Every row gives one point. The last column is the point's height on a tilted bowl or saddle (a function of degree 2), plus a little noise. Count its main directions that bend up, bend down and stay straight.

Points (18 x 4)
[[-0.26  0.16 -0.26  0.00]
 [ 0.20  0.65  0.45  0.19]
 [-0.09  0.08  0.34 -0.21]
 [-0.21  0.32  0.83 -0.60]
 [-0.71 -0.20 -0.03  0.76]
 [-0.22 -0.27 -0.10  0.00]
 [ 0.31 -0.19  0.17  0.02]
 [-0.08  0.37 -0.20  0.09]
 [-0.66  0.46 -0.26  1.01]
 [ 0.10  0.11 -0.29 -0.23]
 [ 0.30 -0.60 -0.44 -0.07]
 [-0.34  0.06 -0.51 -0.06]
 [-0.44 -0.42 -0.05  0.45]
 [ 0.76 -0.35 -0.63 -0.04]
 [-0.39 -0.31 -0.71 -0.24]
 [-0.42 -0.27 -0.09  0.24]
 [-0.17 -0.26 -0.08 -0.03]
 [-0.39  0.41  0.12  0.31]]
Directions: 2 up, 1 down, 0 straight

Points (24 x 5)
[[-0.09 -0.33 -0.28 -0.11 -0.12]
 [ 0.09  0.13 -0.33  0.26 -0.41]
 [-0.01 -0.43  0.17  0.29  0.08]
 [ 0.10  0.18  0.95 -0.21 -1.38]
 [ 0.61 -0.34 -0.17 -0.03 -0.14]
 [ 0.12 -0.54 -0.30  0.03 -0.12]
 [-0.66 -0.65 -0.04  0.12  0.26]
 [ 0.12  0.78  0.42 -0.52 -0.12]
 [-0.34  0.08  0.11 -0.17 -0.02]
 [-0.31 -0.06 -0.75 -0.18 -0.72]
 [-0.60  0.17  0.14  0.21 -0.08]
 [-0.32  0.71  0.16  0.95 -0.19]
 [-0.14  0.34 -0.03 -0.68  0.21]
 [ 0.21  0.24 -0.20  0.06 -0.21]
 [-0.23 -0.61  0.37 -0.23  0.18]
 [ 0.02 -0.12 -0.40 -0.34 -0.19]
 [-0.73 -0.08  0.24  0.12 -0.08]
 [-0.08  0.10  0.12 -0.40 -0.02]
 [-0.27  0.20 -0.25  0.33 -0.25]
 [-0.76 -0.14  0.51 -0.40 -0.38]
 [ 0.53 -0.70  0.46 -0.13  0.32]
 [-0.53  0.06  0.06  0.19 -0.06]
 [-0.47 -0.11 -0.30  0.45 -0.34]
 [-0.42 -0.47 -0.13  0.21  0.03]]
Directions: 1 up, 1 down, 2 straight

Points (44 x 7)
[[-0.37  0.35  0.35 -0.06  0.02  0.21  0.10]
 [ 0.19 -0.76 -0.12  0.65 -0.63 -0.46 -0.03]
 [-0.09 -0.30 -0.56  0.08  0.24  0.27  0.38]
 [ 0.23  0.31  0.08 -0.28 -0.43 -0.05  0.25]
 [ 0.31  0.35  0.29 -0.21 -0.03  0.25  0.15]
 [-0.09  0.04 -0.94 -0.01  0.54  0.22  0.66]
 [ 0.10 -0.17  0.38 -0.49 -0.22 -0.43  0.34]
 [-0.39  0.11  0.09  0.28  0.23  0.02 -0.03]
 [ 0.14 -0.12 -0.24 -0.25 -0.06 -0.05  0.18]
 [-0.63  0.33 -0.09  0.26  0.13 -0.17  0.12]
 [ 0.20 -0.21  0.51  0.28 -0.23 -0.61  0.22]
 [ 0.37  0.06  0.01 -0.32  0.23  0.09  0.22]
 [-0.36  0.18  0.15  0.30 -0.21 -0.41  0.31]
 [-0.18 -0.19  0.26 -0.42  0.19  0.52  0.15]
 [-0.94 -0.28  0.21  0.35 -0.35 -0.32  0.67]
 [ 0.06  0.10  0.07 -0.37 -0.58 -0.03  0.16]
 [-0.31  0.53 -0.17 -0.42  0.28  0.27 -0.01]
 [-0.10 -0.14 -0.34  0.45  0.42 -0.19 -0.07]
 [-0.61  0.39 -0.42 -0.21  0.21 -0.16  0.41]
 [-0.43  0.30 -0.24  0.50 -0.10 -0.27  0.18]
 [ 0.21  0.16  0.61 -0.26 -0.04  0.52  0.19]
 [ 0.18 -0.09 -0.25 -0.51  0.66 -0.29  0.75]
 [-0.18 -0.76  0.13 -0.07  0.45  0.07  0.41]
 [-0.21  0.33 -0.41  0.68  0.46 -0.20 -0.29]
 [-0.89  0.34 -0.58 -0.31  0.53  0.50  0.22]
 [ 0.36 -0.25  0.42  0.25  0.13  0.16  0.16]
 [ 0.40  0.15  0.09  0.31  0.29  0.53  0.07]
 [-0.47  0.03 -0.52  0.67  0.22  0.23  0.06]
 [-0.17 -0.08  0.85  0.44  0.14  0.82  0.47]
 [ 0.01 -0.43  0.47  0.02 -0.08 -0.18  0.19]
 [ 0.44 -0.07 -0.47 -0.01 -0.10 -0.25  0.32]
 [ 0.31 -0.20 -0.94 -0.82 -0.46  0.37  0.43]
 [ 0.06 -0.05  0.12  0.54 -0.07 -0.53 -0.01]
 [-0.20  0.18  0.10 -0.05  0.01 -0.09  0.16]
 [ 0.43 -0.02  0.43  0.62 -0.38  0.82  0.79]
 [-0.19 -0.32  0.17 -0.32 -0.22 -0.44  0.29]
 [ 0.21  0.49  0.14  0.20 -0.32  0.93  0.18]
 [ 0.20  0.22 -0.33  0.27 -0.09  0.05  0.19]
 [-0.43 -0.03 -0.01 -0.82 -0.46 -0.77  0.83]
 [-0.35 -0.69  0.34 -0.31  0.13  0.29  0.46]
 [ 0.06  0.34 -0.13 -0.51  0.00  0.36 -0.02]
 [-0.29  0.48 -0.51  0.05  0.19  0.60 -0.09]
 [-0.74  0.04 -0.27 -1.24  0.40  0.01  1.07]
 [-0.70 -0.10 -0.19  0.12  0.21 -0.27  0.33]]
Directions: 4 up, 2 down, 0 straight
